Rows are points. To make a cloud, some directions were put in groups of two or more. Within a group, all points are equally far from the middle, so they leave a hole (a ring in 2 directions, a hollow ball in 3). The other directions are filled evenly. Then the cloud was stretched, turned, moved and blurred a little. Count the holes, and give their numbers of directions, smallest first.

Cloud:
[[ 14  17 -60]
 [-15  14  50]
 [ -9 -62  45]
 [ 39   8  -5]
 [ 16  84  37]
 [-14   4 -53]
 [ 45 -34  -6]
 [ -4   8  35]
 [-14  16 -13]
 [-24  24 -38]
 [-13 -34 -29]
 [ 12  56 -62]
 [  4 -46 -35]
 [-55   8 -16]
 [-18  22 -24]
 [-23 -57 -22]
 [  7  15  11]
 [-27   9 -43]
 [ 15  77 -23]
 [-68  19 -15]]
Holes: 0

Cloud, 31 rows:
[[ 21  -4 -52 -23]
 [-68   0   6 -25]
 [-38  47 -15 -42]
 [-28   7 -24  62]
 [ 31  -6  10 -65]
 [-44 -19  49 -27]
 [ 12  61 -19  30]
 [-11 -40 -16  44]
 [ 50  20   4  28]
 [ 39  34  13  31]
 [  4  61  27  -7]
 [-49  37 -13  50]
 [-38 -24 -26 -34]
 [ 13 -32  24  52]
 [  8  61 -23  31]
 [ 12  51  37  10]
 [ 36  -3 -37 -40]
 [-21  22 -27 -58]
 [  7  68  -6  20]
 [-12 -13 -46 -34]
 [ -9  20 -45  48]
 [ 40 -28  24  34]
 [  0 -50  38 -40]
 [ -4 -65   7   0]
 [ 12 -61  27 -24]
 [-70   2  13 -20]
 [-30   0 -13  65]
 [-56 -12  -8 -35]
 [-28 -54  -4 -18]
 [-14 -37 -39   9]
 [-73  17  14  -4]]
Holes: 2 (2, 2)

Cloud (51 x 6):
[[ 19  39 -72  -4  48  36]
 [  3   6 -45  32   5  60]
 [ 27  12  31 -55 -14 -81]
 [ 39 -34  65 -30  -1  -2]
 [  4  23  53 -32  36  46]
 [ 20  38  25  -9 -31 -65]
 [ 37 -23 -60 -23  60  25]
 [ 42  42 -24  -4  10  64]
 [ 37  26  -3   6  44   8]
 [-47  11 -52  24 -51   0]
 [ -3 -18 -90  -9  48 -10]
 [ 22 -24  43  11  43  -8]
 [ 28  10 -86  -9 -77  -5]
 [-23  43   6 -17 -23  21]
 [ 11 -39  40 -34  14  39]
 [ 37  13   8   4  -3  56]
 [ 44  11  18   7 -31  23]
 [ 18 -39  -6 -16  -6  19]
 [  8  23  15 -21 -49 -58]
 [  7 -15 -25 -11  24 -54]
 [-43  -3 -36  41  -6  45]
 [-48  62 -36  -6 -43   4]
 [ 26 -40  63 -13 -24  22]
 [-38  -4  -8 -18   6 -25]
 [-33 -42  13 -42   7  27]
 [  9  43 -33  45  44  10]
 [ 47 -68  44 -20 -25   1]
 [ 71   0 -16 -14  -5  36]
 [ 63  10 -12  22  13 -27]
 [-34  52  29  -4   4 -10]
 [-38 -14  10 -47 -55  -7]
 [-38  10  15 -14  19 -64]
 [ 20 -30 -46   0 -46  22]
 [ 16  27  10 -30  19 -21]
 [ -9 -19  -3  43 -24  61]
 [-16  11  10   7  -4 -38]
 [ 70 -76 -20   5 -37   2]
 [ 25 -26 -50 -13 -33  16]
 [  1 -27   1  27 -22  37]
 [  7   6  65  -8 -23 -41]
 [ 47 -33 -51  -4  16 -38]
 [ 73 -64 -42 -22 -38  28]
 [-46 -46 -45  23   8 -28]
 [-24  37  32   2 -30 -43]
 [  1 -35  39 -26 -16 -79]
 [  6 -30 -14 -51   9  21]
 [-20   8 -28 -38 -38  37]
 [ 22 -71  -5 -15 -41  37]
 [  0 -55 -61  23  -3  27]
 [ 41   0 -18  65 -42  18]
 [ 45 -46 -34 -40 -52 -26]]
Holes: 0

Cloud:
[[  3   4  33 -51  21  22  46 -18]
 [ -2  29   2 -32  15  14  10  13]
 [ 39  -8  21   8  19  30  -6  37]
 [-17   6 -28  -1 -68   3 -26 -49]
 [-60  18 -18  19   5 -18  -1  25]
 [-32 -12 -25   9 -44 -31 -15 -21]
 [-35  -7 -18  22 -56   1 -25 -56]
 [ -3 -57 -19  -9 -36  -5  26 -42]
 [-59 -33 -48  19  40  17 -21 -23]
 [ 53  48  20 -29 -33  54  18 -32]
 [  6 -40   0 -35  12 -27 -26 -56]
 [ 25 -32 -26 -31 -17 -49 -62 -11]
 [ 20 -22 -28   7 -44 -38 -24 -12]
 [  1   0   9  66  19 -31 -29 -48]
 [ 48 -14 -44  52   1 -10 -72 -23]
 [-28 -26 -50 -24 -29  -2  20   1]
 [  0  11 -29 -44 -35   9 -60  17]
 [ 21  32   6 -74 -15  21 -41  19]
 [-42  -2  31  -7 -34   6  23   8]
 [-20 -24   5 -49 -65  28  19  25]
 [ -8  20  -4 -11 -67 -63   8   4]
 [ 27  13  32 -69  -5  42 -86  38]
 [-12   5 -54   0 -11  50 -64  -4]
 [  6   8  47 -58 -15  -1  28  -7]
 [ 29  27  16   0 -15  10 -45 -48]
 [-10   5 -19 -89  24  31 -24 -29]
 [ 43  -4  33  -8  13 -35 -35 -15]
 [ 12  18   0  31 -17  82  24 -14]
 [-18  25  14 -21 -25 -29 -30  -4]
 [ 16  12 -28 -13  52  14 -18 -16]
 [-29  -9 -31 -67 -74 -18  -8 -69]
 [ 55  28 -32 -21 -38  12 -90 -50]
 [ 49  35  20 -44  54 -24 -74 -17]
 [ 14 -55 -46   6  30 -18 -17 -15]
 [-28  -5  -7  23  -1  18 -51 -13]
 [ 27  38   6  -4 -42  43  44 -11]
 [-27 -12 -40  19  23  22 -36 -69]
 [ 25  75   7 -40 -32  26   1  -5]
 [ 55  14  38 -43 -11 -12 -69 -27]
 [ 11  69  -6 -26 -15 -28 -43 -24]
 [-27  40 -50 -95  -7  28  22   2]
 [-20   7  28 -19 -44 -17 -30   3]
 [ -5  -2  43 -27 -66 -22 -28  16]
 [ 17   0  10 -48 -27 -32 -45 -14]
 [ -7  12  21  19 -10  42 -35 -17]
 [ 28  -4 -47  34 -38 -25 -13 -26]
 [ 18  43  24 -41  16   5 -43 -14]
 [-21   7 -31   4 -37  27  51   8]
 [ 11 -25   9 -19 -40 -15 -10  26]
 [ 24  19 -27 -44  -4 -29 -34 -14]
 [ 66   2  23 -19 -64  16 -33  14]
 [-11   9   4  30 -60  24   9 -41]
 [  2  50 -27 -37  16  -8 -35  39]
 [ 40   2 -33 -31   6  -4 -50  -4]
 [ -6  59  -7 -42 -14  -9  33 -64]
 [  0  -6  56 -12 -26 -12   6 -29]
 [ 18 -15  -4 -43 -43   2 -18  11]
 [-44   8  42  17  44   7 -12  19]
 [-40 -33   3   6 -51   0   9 -78]
 [-68  -4   6  13  32 -20 -51 -11]
 [ 23   2 -40  15  23  61 -67 -17]
 [ 19 -23  -4  44 -12  14 -50  10]
 [ -3  -4 -32  -4 -20   8 -21   5]
 [ 32  23 -23  12   0  54 -13  53]
 [-55 -26  -4 -48  12 -26 -30 -46]
 [ 27  44 -52 -49  16  33   3  15]
 [ 43 -20 -36  21  -6 -30  -6   7]
 [-23  35 -13 -20  10 -47 -31 -51]
 [ 18  18   1 -18 -49  80  39 -17]
 [-69  28   3   4  23  18  35 -57]
 [-10  33  13 -53   1  70  16  -6]
 [-49  -4  12 -44  -4 -17   5  34]
 [-19  20 -29 -30  42  37  40  -5]
 [-26 -24   3 -44   5 -69 -48  -4]
 [ -7  46  23 -51 -21 -42  -1  18]]
Holes: 0

Cloud, 87 rows:
[[ -8  -6  27  -6  20  22  21   8  22]
 [-10 -17 -29  45 -12 -21  32  43 -52]
 [-38  -9   9  38 -15 -17 -17   4  23]
 [ -4  14 -27 -24  34  33   2 -28 -25]
 [ 37 -53 -12  -3  39  -2 -62 -20  -8]
 [ 47 -43  19  -7  25 -17  -9  17 -31]
 [ -7 -30  29  -3   7 -20  33  12  27]
 [-10   0 -22  22  52   4 -21 -13  28]
 [-39 -46  12 -13  58   3   5   0   7]
 [-21  -5   8   3   6 -69  35 -22  45]
 [-30 -17 -12   9   4 -19 -25  32 -26]
 [-13 -24  46  -6  22 -27  -8 -68  16]
 [ 25  11  -8   9 -39  -9 -27 -26 -30]
 [-58  56 -25  29  10  13  15  -7  27]
 [-36  38 -30   1  -2 -23  12   8 -48]
 [-20   6 -30  18  19  48 -26   9   4]
 [-14 -15  37 -29  11  50 -32   3 -36]
 [-66 -63   5  -2   3  55 -27  16 -19]
 [ -3  42 -14 -21   0 -14 -27  54 -31]
 [ -3 -16 -16   7  11  50  11  29 -43]
 [ -3   2 -13 -12  47 -16  -9 -40 -12]
 [ 15  19 -13 -17  23  40 -59 -39  -2]
 [-25   5 -29  -8  14 -10 -36  51  18]
 [ 31   2   1  14  17 -28   5 -44  -2]
 [-29  37 -28 -48  39  24 -22 -17 -13]
 [  8 -48  13 -16  17   4 -39  33 -47]
 [-19 -24  -1 -39 -10  31 -23  23 -43]
 [-35 -32  43  16  27  11  -7 -23  32]
 [  4  13   0   1  18  -5   3  62 -27]
 [-59  22 -12   0   3  18 -18 -49 -17]
 [ -1 -38  -2  48  21 -60 -11 -21  14]
 [ 33 -24  13  36  16 -18 -47  27 -42]
 [-11 -38 -29 -45  36 -13  38 -14 -10]
 [-27  15 -46 -21  -9  15 -34 -36   6]
 [-51 -51  42   0  20 -22  22   5  20]
 [-41 -34   2 -48  30  14  -8   6 -36]
 [ 37 -37   9 -44  43 -27   5 -37   4]
 [-29 -22  17 -17  31 -19 -32  33 -29]
 [-24 -47 -10  52   0 -18  15  15 -51]
 [ 25 -24   5  11  31 -76  28 -13  -6]
 [ 22  -1 -49  26  -1  -2  21  43 -46]
 [  3   6 -13 -24  46  23 -62  -5 -10]
 [-14  34 -15 -21  -8 -51 -33  -5  10]
 [ 39 -13 -36  -5  56  -8  16 -43  29]
 [-10  -4   7  12  11   7  14   4 -59]
 [-11  20   2  22  16 -17 -35 -25 -32]
 [ -3  12 -12 -57  42  72 -43 -14 -15]
 [ 25 -58  -4 -15 -15  27 -12   6  -4]
 [-29   5 -71 -29  32 -18  27   5 -33]
 [ 26  16  10 -43  38  14  -6 -31  -3]
 [-50   1 -41  21   7  -4   5  40   3]
 [ 25 -63  47 -40  65 -16 -57 -26   2]
 [ -9   9   5  -6  49  51 -49  12 -34]
 [-15 -20 -19 -21  32  -6 -16  40  -6]
 [-12  28 -46 -14   3  -6 -11 -48  -7]
 [ -1 -37 -14   4  -6  24 -23   5 -59]
 [-49 -33 -37 -17  37  13 -16 -22 -37]
 [ 30 -33 -23   9  38  34 -49 -17 -25]
 [  6  -6   4 -35  51  23  11  20 -12]
 [-25 -17   3 -45  59  18 -43 -35  15]
 [-17  -7 -12 -14  47  14   0  22  11]
 [ -3  67 -13 -37  60   5 -18  20 -23]
 [ 30 -45 -39 -60  36 -22  12  -5 -17]
 [ 19   2  47  12  -7  42  -7   2 -51]
 [-19 -20   1 -19  -3 -10  21  -1   0]
 [ -1 -31 -18 -11  34   4 -20 -54  60]
 [ 27 -95  18 -50  36  24 -52 -14  23]
 [-23  37  -7 -47  55  36 -34 -30  16]
 [-12  26 -31 -42  30  28   3 -21  29]
 [-14 -13 -19  13  10 -12  16  10 -16]
 [-50 -28 -39  -8  33 -17  32  -4  28]
 [-45  21 -44 -47   0  35  -8  38 -11]
 [  9  30  -4 -13  58 -10   7  17 -17]
 [  7  33  19  23   7  34  -9  35   9]
 [  0 -57  -1 -14   5  19  -7  27 -37]
 [-19   4 -24  51  30 -37  24  -1  -8]
 [-41   4 -11 -58  42  30   9  18  -7]
 [-36  19 -39  -5  12  53 -21  26  -5]
 [ 40  24  10 -66  62 -16 -31 -23   2]
 [-25 -25 -31 -39  47   7 -15 -29  -4]
 [ 15   0  28 -31  46  10 -68   7 -15]
 [ 15 -45  -5  -7  14 -16 -34  52   8]
 [ 24 -40  40   7  31 -33 -10 -60  10]
 [ 35 -33  74 -35   9  24 -45 -26  43]
 [-26 -12 -47 -10 -20  29 -54  11 -35]
 [-46 -14  19  10  -3 -17 -38  -8  23]
 [ 20  13 -20  -3  14  75 -26  11 -23]]
Holes: 0

Cloud, 98 rows:
[[  3   5 -34   7  -6 -60  16  21 -38]
 [-41 -32  22 -32  45 -40 -26  12   5]
 [-16 -60 -34 -57 -26   3  12   7  10]
 [-12  22  35 -12 -39  71  17  -2 -61]
 [ 21  36  32  31  31 -58  29  44  -6]
 [ 45  37 -16  26  10   5 -10  14  29]
 [-13 -53  35  -2 -19 -15  -7  75   8]
 [-34  12 -23 -11 -48  30 -11 -33  -3]
 [ 54  38  -7  23 -18  52   9  -7  40]
 [ 63  73  -6  13 -14  45   1 -79  -8]
 [ 49  51 -34  31 -87  86  29   5   2]
 [  0 -29   3 -18  26 -31 -35  44  24]
 [  4  31  51  -7 -32 -10 -38  12  58]
 [ 51  18  19 -42 -40 -16   5  11  69]
 [ 20 -36 -33   9 -25  17  16  38 -46]
 [ 19 -30  25  16  -6  40   6   8   7]
 [-27 -36   8 -39 -29   0  -2  -6 -29]
 [ 46  -1 -15  17  58   5 -11  26  42]
 [ 44  39  -3  21  -8   0  27  24  -1]
 [-20  87 -18 -16  26 -20 -23 -45 -19]
 [-28 -11 -13  15  -3  -2  54   4 -27]
 [ 40   9 -18  11 -20   6  -3  46 -49]
 [-20  15 -55 -20 -17  31 -19  23  -1]
 [-49 -10  27  -3 -29 -14 -11  -2  54]
 [ 59 -19   5  -2 -16  51 -24  -3  45]
 [-62 -58   3 -58  21   2 -51   6 -34]
 [-21 -76 -18   4  25 -35 -10  56  12]
 [ -9 -53  -4  -2 -14   1 -51   9  54]
 [-12  46 -44  13  21 -57  16   7  46]
 [-35  39 -13  -6  52 -42  48  -8  10]
 [ 14 -12  10 -17 -31 -42 -26 -29  46]
 [-12  25  40 -10  44 -44  10  -5  37]
 [-23 -50 -10 -41 -36  16 -14  42 -24]
 [  2   9  -8  24 -43  42 -15  57 -59]
 [-39 -35  23 -25  14 -30  36  24  28]
 [ 60  69  28   9 -11  -9 -27 -13  55]
 [  4 -13  28  56 -14  16  12  25 -25]
 [ 19  14  26 -31   3  -4 -24 -59  19]
 [ 11  23 -10 -35 -17 -28 -22  48  -9]
 [ 19 -17  32  15   9  45 -57   1 -48]
 [-16   3 -24  37  29  23  16  -4 -59]
 [  9  59 -38  28  18  63  65 -48  -4]
 [-12  47 -24 -38  27  36  -8  17 -24]
 [  3  32 -12  24 -23  -1  16 -34   5]
 [-61 -14 -14 -25  -5  27 -36  16 -11]
 [ -3  11 -17  46  46  48   1   4   2]
 [ 73  43 -11  66   1  24 -22 -28  12]
 [ -9 -16 -30 -42  11  70  -6   5 -50]
 [  0 -91  14   5  17 -14 -20  29  11]
 [-27   4  39 -63  20 -21  31  30 -20]
 [  9  16  11 -11  66 -54 -23  14  46]
 [-20 -20   9  31  12  20  -3  21 -48]
 [ -1 -37  10 -72 -25  -3 -32 -20  11]
 [ 48 -57  -4  -1 -17  31  -6   7  -1]
 [ 18  11  25 -17  24 -22 -29 -25 -10]
 [ 24  24  -4  10 -54 -31  11  -6  25]
 [ 43  55 -29   0 -11   2  -1 -44 -10]
 [ -4  42 -12  37  -2  58  24  49 -15]
 [-12   5  55  22  -9 -37  19  28  -5]
 [ 27  16   7  -1 -51 -17 -15   6  16]
 [-37  21  12  -8 -24 -22  28 -11  19]
 [ -4  50  16 -22  16 -16  39  16 -10]
 [ 12  13   9  -4 -44  50  11  41 -21]
 [-15  19   6 -31 -14  52  10  32 -10]
 [ 42  66  48   3  -7  47  12 -55 -12]
 [-14 -47  -8 -29 -60 -12  25  60 -18]
 [-58 -34  40 -73 -18   7  -3  43 -31]
 [  3 -27 -40 -37 -14  95 -17   4 -18]
 [ 59  33  37  24  -5  24 -11 -17  31]
 [ 51  28  10  20  11 -58  25 -62  16]
 [ 46  13 -59 -38  -7   4 -10  19  22]
 [ -4  39  71 -36  44  -3  -7  10  28]
 [  0  19  71 -18  32 -63  15  -2  13]
 [ -7  -9 -22  31 -25  13 -66  -6  29]
 [ 68 -22  35   3  53 -21 -33  44  14]
 [ 22  37  69 -55 -10  32  -5 -13   7]
 [ -7 -19  27  -9 -20 -18 -29  53  36]
 [-36  -4  31 -24  43 -59  32   6  18]
 [ 26  45  -9  22 -82  19  16 -33  31]
 [ 50  80  22  -5 -44 -10 -11 -15  52]
 [-27 -21  25 -21  -9   3  -2 -64  19]
 [  5   7  13 -10  13  70  -9 -27 -17]
 [-27 -56   8 -53 -34  21  19  -2   7]
 [-20   4  35   8  -7  35 -11  10  -8]
 [ 47  33 -24   5  27 -14  -3  17  43]
 [-26 -50 -24 -35 -22 -28 -78  20  40]
 [ -2   3 -10 -36 -10  52  48 -10 -54]
 [-74 -21  -4 -39   1   1  43  36  35]
 [  2   1 -13  18  15  24  -6  31 -16]
 [-14 -24 -18 -26 -37  -5 -45  -7  38]
 [  8  57   7 -14  -8 -14 -19 -14  -2]
 [ 28  35 -53 -20  12  49  25 -27 -21]
 [  4  -6  25 -41 -33  31 -31 -69  18]
 [ 18 -10  21  10 -45   9 -40  35 -51]
 [ 21  44  15 -18 -25 -24 -39  -6  29]
 [ -5   9 -49  -2 -31  33 -32 -18 -23]
 [ 36  75 -33   7 -10  31 -22  47   5]
 [ 10  -1  53 -19  10 -60  33  31  49]]
Holes: 0

Cloud (106 x 9):
[[-11 -33 -12  17 -19  14  13 -49 -49]
 [-23 -22 -44 -94 -17 -19   4  48  41]
 [-63 -13 -58 -51  12  -4  52 -16 -23]
 [ 32 -22 -28 -94  24   0  18  -8  31]
 [ 31  11  17 -43  47  21  17   7 -34]
 [ 45   1   5  21  -1 -81  -8  17  35]
 [-27  11  23 -84  17 -16  29  -1 -10]
 [  5 -75 -36 -17  13  17  40  -6  -6]
 [ 39 -43 -18 -28 -42 -65 -46  12  -5]
 [ 13  -5 -27  17 -30 -49  51  13  12]
 [  0 -13  43  65  32 -28 -10 -17 -30]
 [ 39  32  -8 -53 -29  -1   5  -8  -5]
 [ 11  12  17 -42  -2   0  -9 -60  -4]
 [ 58 -18  53 -42   7 -45  14 -37  11]
 [ -3 -26  -3  -8 -20  22 -69 -24  -9]
 [-82 -20 -10 -64  -9  -3  -5  10 -25]
 [ 19  13  27  16  21  22  49 -35 -44]
 [ -6 -10  -5  59  24 -60  10  23 -10]
 [  4 -30 -26 -17  50 -25 -41  23 -40]
 [  7  27  54  24  30  -2 -55 -10   5]
 [-43  44 -46 -12  -6  14 -21 -23 -50]
 [-54 -24   8 -39  11  28 -41 -40 -23]
 [  0  13  12  29   9  35  80   1  13]
 [-45 -45   4  -7  16 -69 -25 -10  11]
 [-44 -34 -42  11  -5   3  61  33  29]
 [-29 -10   7 -19 -24  18 -49  11  38]
 [  4  29 -30  23 -12  16  36 -49  15]
 [-54 -44  -4  34  20  -2  16 -53   6]
 [-24 -59  -9 -26  16 -24   5  46 -46]
 [ 20 -38 -37   9 -33 -38  12 -33  21]
 [ 21  12   0  -3  31  -1 -14  71  33]
 [ 10  -5 -29 -48  24   2  45 -21  75]
 [-44 -34 -35 -74   8  -8  59   6 -23]
 [ 22 -28 -26  11 -12   2 -57  32  -8]
 [-32  22  -9 -31  11 -32 -45 -17 -38]
 [ 29  33  -6 -21   1 -70  43  28   7]
 [-48 -11 -25 -83 -54  21 -21  35  -5]
 [-49 -18   2 -32 -16  36   2  30  42]
 [  9 -53  -8  32  22  29 -11  17  12]
 [ 12  48  -2 -46  17   6 -33 -14 -43]
 [  0   3  26 -52   0  38  19  -3  38]
 [ 12 -29  32  24 -25 -18  -4  76 -17]
 [-42 -52   2 -35 -39  14  26  57  27]
 [ 27 -39   2 -11   1 -14  81   3  46]
 [-30 -22 -16 -54  17 -18  21  20  77]
 [-75 -15 -19  32  30 -18  39 -46  -2]
 [-39 -39  15 -63 -11 -14 -74   2 -45]
 [  1  39   4 -11 -22 -27 -13   1  37]
 [-15  55  32  27  42   6  50 -30 -30]
 [ 34   1  17 -21  11 -21  34  81  25]
 [-44 -30  26 -38  32  11  22  44  14]
 [ -7 -14 -27 -19  19  21 -60 -33 -11]
 [-38  15   4 -95 -18 -15 -12  49  17]
 [  0   9  -4 -23  14   4  52 -44  48]
 [-20 -41  21 -80  -6 -12   6 -35  63]
 [-42 -31  29  34  30   6 -20  34 -60]
 [ 38 -23 -50 -21  23 -28  65  62  44]
 [ 30 -52  -5 -31 -38   7  51   2  -8]
 [-38 -36 -42 -38 -18  45  27  25 -47]
 [ -3  -9 -46  27  27  10 -27  39 -62]
 [-13   7  -2  48  66  25  71  37   7]
 [-33 -22 -53 -47 -25  51  30  -9  -8]
 [ 28  30  28  15 -27  17  -6 -34  -3]
 [-31 -36  15  28  -7   5 -41   6  20]
 [ 51   9   5  35  13   1 -39 -26 -36]
 [ 17  -9  22  31  29  -1  12   3 -84]
 [ 18  34  64   2   1 -10 -45   9  21]
 [ 41   0  18 -23  -5 -29  12  -7 -61]
 [-19 -47  17  -9 -22  19 -61 -29 -53]
 [ 37   7   4  31  -5  -8 -58  22  11]
 [  1  -3   0  35  26  57  73  13   6]
 [  3  11  -5  -6  85  -6  14  38 -32]
 [ -7 -24 -22  35   5  19  51 -58 -33]
 [-20 -68  15   0   8 -47   1 -37 -34]
 [-30  -8 -12 -59 -47  46  16 -28 -31]
 [ 35  -5   3  78   7   1  24 -16  -6]
 [-19  13  12 -24 -41  15  45  -5  34]
 [-53 -31   0  29  40  25  17  26 -67]
 [-36 -32   3  12 -11 -67  31 -16  21]
 [ 21  21  31 -11 -22 -50  42  30  13]
 [ -2 -41   5 -53  50 -36  64  26  -9]
 [ 48 -20  17  -9 -25 -25 -67 -15   9]
 [ 16  15  57  -1  -8  15  42 -15   5]
 [-19 -13 -25 -12  52  38  29 -11  47]
 [  5 -84  30 -27  19 -12  -5  14 -41]
 [-29   6 -14 -23  12 -63  -7 -36 -23]
 [ 16  13  39  -8  53 -15  50  15 -22]
 [-46  19 -13  44   5 -12  59 -30  21]
 [-27 -13 -18 -32   0  64  49 -33 -14]
 [ 17  46  -7  16  18 -62 -18  22  -1]
 [-13  14  41 -66  10  18  30 -10 -37]
 [-15 -16 -67 -73 -30 -26  23 -16  31]
 [ -9   5  21 -83  -4   1  42  36 -43]
 [ -8  25  12  18   9 -69  14 -13  15]
 [ -8  43 -26 -40  50  45  11 -22 -26]
 [ 25  24  53  -6  -8 -24 -57  31  27]
 [-16 -29 -16 -17 -62  14 -48   2 -22]
 [-10  20   8 -35  28 -23  71  42   2]
 [-31  47 -26 -13  30 -48  34 -26  -9]
 [  6   5   5 -17  54  -6 -47 -46   9]
 [ -9  47  22 -11  66 -15  -2 -19  10]
 [ 29  25   0   2 -35 -19 -31  16 -57]
 [ 22  11  27   0  20 -45  52 -32  40]
 [  7 -69  -5  -8  51 -26 -39 -23  -2]
 [-44 -33  13  -7  -4  15 -29 -38  27]
 [-79 -24 -25  18   9   7  28  34 -12]]
Holes: 2 (3, 4)
